Rows are points. To make a cloud, some directions were put in groups of two or more. Within a group, all points are equally far from the middle, so they leave a hole (a ring in 2 directions, a hollow ball in 3). The other directions are filled evenly. Then the cloud was stretched, turned, moved and blurred a little. How many holes are there, and how many directions does each take, smallest first?

Cloud (20 x 3):
[[-61  32 -21]
 [-22 -29 -21]
 [-14  55  31]
 [ 58  31  46]
 [ 27 -26  30]
 [-38  30  27]
 [-50  31 -45]
 [ 18 -18  48]
 [ 37 -22  31]
 [-19  41  40]
 [ 56  34  52]
 [ 49  30  14]
 [ 40  48  53]
 [-25   2 -48]
 [-30  27  37]
 [-49  45 -17]
 [-56   5   1]
 [ 27  12  68]
 [  9  32 -28]
 [ 23  -8 -16]]
Holes: 1 (3)

Cloud:
[[-25  36 -67  -2]
 [ 72 -24  20 -30]
 [ -7  67   4  -8]
 [ 28 -30  47  -6]
 [ 56  37  15 -28]
 [-14  49  -9 -29]
 [  4 -11  29  34]
 [-27   7 -75  10]
 [ 14  24 -65 -39]
 [ 41 -26 -63 -30]
 [ 40   3  -4  59]
 [ 26  37  45 -47]
 [  0 -54 -17 -10]
 [ 51  29  43 -45]
 [ 54 -29  13   3]
 [ 65  12 -13 -62]
 [-28 -24 -10 -41]
 [-18 -24 -13 -87]
 [ 45  59   9  10]
 [ 14 -45  15   4]
 [-29 -20  -8  -5]
 [ 32  47  43  11]
 [-13 -17   2  38]
 [-14  19  27 -51]
 [ 20  32 -41 -55]
 [ 40  18  63 -42]
 [ 52 -38  13  -4]
 [ 23 -14  14  44]
 [ 34 -58 -32 -20]
 [-18 -19  33 -39]
 [ 70   2 -18 -59]
 [ -3 -54 -41 -37]]
Holes: 1 (3)

Cloud (48 x 6):
[[  4  12   9  40  -1  43]
 [  6  15   3  16 -12 -66]
 [-18  15 -14  -1 -28 -11]
 [ 40  27 -70 -13 -78  26]
 [-38  -5 -43 -30  -4  14]
 [  9 -47 -34  74  -3  -5]
 [  3 -33  -8  35  10 -30]
 [-39  20 -57  71  52 -21]
 [-16  33   8  31  38 -54]
 [ 19  38  -8  26 -66  -7]
 [ 12  39 -45  31  24   0]
 [ 36  56 -42  59  35 -11]
 [-20 -50   0 -19   1 -18]
 [ -2 -18   0  53 -16  42]
 [  8  16 -27  60 -43 -54]
 [-24  56  -6  -1 -11 -18]
 [ 21  13  31   5  24 -33]
 [-19  -2 -54  73 -16 -39]
 [-29  88 -16  18 -18 -36]
 [ 12  43  89 -32 -34   1]
 [  4  -2  -1  -4  57 -42]
 [-73 -21  -5  26   9 -20]
 [ -2  52   5 -32   1 -17]
 [ 29 -36 -12  48 -11   4]
 [ -7  46  54  43  28  16]
 [-39  45  -6  20  25  16]
 [-37  30  53   8   8 -36]
 [-32  43  30  19 -22 -14]
 [-44  44  53  35 -23   9]
 [-21  69 -50  41 -67   6]
 [-17  28 -57  85 -15  -3]
 [-16  37  30 -14 -77  44]
 [ 45 -19 -11  24 -56  19]
 [ 16  29  -9  -3  15 -79]
 [-25  36  10  11  -2 -51]
 [ 45  27 -52  14 -67  34]
 [-14  49  -5  23 -46   2]
 [ 23  53 -13  48 -30   8]
 [ 54  24  44  52 -21 -49]
 [-35  49  75  15 -21  18]
 [ -3 -11 -22  95 -11  -4]
 [-18  25  31 -31 -63  13]
 [-12 -39 -43  38   8   0]
 [-50  33  25  41  27  36]
 [ 25  57  66  51 -58 -37]
 [ 60   1   5  65  -1  29]
 [  6   5  23  74  -8 -44]
 [ 49  -1 -24  52  12 -28]]
Holes: 0

Cloud:
[[ -9 -16   5 -75 -11   2 -49  19]
 [ -8 -17 -41  14 -30 -17 -11 -15]
 [-19 -54 -30 -16  -8 -34  22 -49]
 [ 91 -31  14 -13  60 -30  18  34]
 [-36  46 -28 -37  16 -37  25  22]
 [-48   9 -38 -80 -71  25  -5 -20]
 [ -7  29 -14 -11  33 -66  37  -4]
 [ -6  62 -23   1 -31 -14  31  17]
 [  1 -38   5  31  40 -33  21 -13]
 [ 51 -55   7 -39  38  -6  -7  61]
 [ -4 -22   6  20 -21 -22  76 -64]
 [ 27  -4 -37 -26 -42 -40 -13 -62]
 [ 16 -32  -7  13 -30 -22 -23  19]
 [  6  24  25   0 -11 -95  51  19]
 [ 69  40  14  16  46 -17  37   3]
 [-48 -27  -2 -64  13   1  20  15]
 [-10   5 -46 -40   1 -23 -38  -6]
 [-14 -43 -26 -46  18 -28 -55  54]
 [ 51 -15  -7  17  50 -42  42   5]
 [  7  45 -22  21 -26 -52  14 -12]
 [-28 -33  -1 -71  -1  38 -28  21]
 [ 10  11 -47  10   0 -25  86 -47]
 [  8   6  -3 -15 -82 -53  35   8]
 [  9  25  45 -71 -15   1 -11  81]
 [-30  27 -29 -55   3  -3 -35  11]
 [-16 -28 -34 -29 -48 -22 -15 -44]
 [ 10  23 -12 -80 -45 -14 -12  19]
 [  6 -47  -8  41 -62 -39   0 -17]
 [  5 -38 -32 -25  -2 -19  26  -3]
 [ 61 -16  77  31  41 -15  29  27]
 [ -5  32 -38  -7 -26 -18   2  15]
 [ 26 -17 -21 -14  68   9  13  83]
 [-39  -7 -54 -62 -28 -18 -21 -18]
 [ 10  70  23 -70  -3   4  42  19]
 [  9  17 -20 -59 -25  13  38  -2]
 [ 29  63   3 -13  30 -39  81   1]
 [ 31   8  -9 -60 -42 -22  66  -2]
 [ 38 -20 -28 -39  38  58 -14  62]
 [ 53  35  21 -29   3 -63  51 -11]
 [ 18 -36  14  35  14   4  53  62]
 [ -4 -21 -80 -47 -13  -3 -23 -26]
 [  3  15  12  10 -15  -9 -31 -26]
 [ 24 -25  26 -13  64 -49  10  31]
 [-40  14  30 -84  29  21 -27  41]
 [  1 -22  10  55  26 -12 -14  35]
 [  3 -35  53  28  38 -32  20  65]
 [ 29  64  65   5 -44 -23  86  -2]
 [ 35   1 -24  21 -52 -25 -11 -67]
 [ 34 -39 -58 -21  24   6  -6  10]
 [ 89  10 -14  64   5 -23  58 -50]
 [-17 -12 -48   5 -10  -2  44 -18]
 [ 38  14   2  21   2 -15  20   6]
 [  7 -42  -6   7  18  16   1  50]
 [ 32 -51 -48   8  -6 -55  17 -15]
 [ 69 -10  -3  -2   5 -47  -6  29]
 [ -4 -36 -22  37 -59 -36  47 -72]
 [-20  -5 -44 -47   4  14 -47  68]
 [  5  30  39   9 -39 -31  36  37]
 [ -5  -9  33 -45  67   0   6  30]
 [-27   5   2   2  33  -3  36  24]
 [ 17 -35  15   3  28 -53   1   7]
 [ 30  -3  14 -31   2  -4   2  -1]
 [-12 -54 -22  -3   0 -21 -18  -9]
 [  9 -32 -46  39  13  24 -24   7]
 [-23   6   4 -50  -5 -40  64  -9]
 [ -6  18 -31 -30  -7 -33  71 -15]
 [-13  10   4 -11 -67 -33  64 -80]
 [-12  35  12   6 -25 -56  66  10]
 [-13  50  43  -7  -8 -14  90   2]
 [ 52  46   5 -26  25 -14   9  64]
 [-15  -8  14 -20  26 -31   0  86]
 [ 31   2  -2  19 -25  -2  47  13]
 [ -7 -44 -11 -16 -19 -39  12  38]
 [ 14 -60  19  47 -16 -34  47 -35]
 [-15  12  22  19 -16 -45   4 -65]
 [-12 -40  10 -19  29 -76 -54  21]
 [ 61  31  -5  27 -21 -10  69 -33]
 [ 53 -13 -20   2  62  16   0 -25]
 [ 40   3  24  30  42 -62  42  19]
 [ 48 -38 -27  13  70 -43   5  50]
 [ 15 -11 -30 -68  49  31 -38  53]
 [ 46 -25 -20   4  -7   7  22  25]
 [ 64  29  -7  32  -2  29  60  35]
 [  4  34 -11 -26 -24 -15  16 -22]
 [ 19  52 -22   0 -26  -8  35 -61]]
Holes: 0
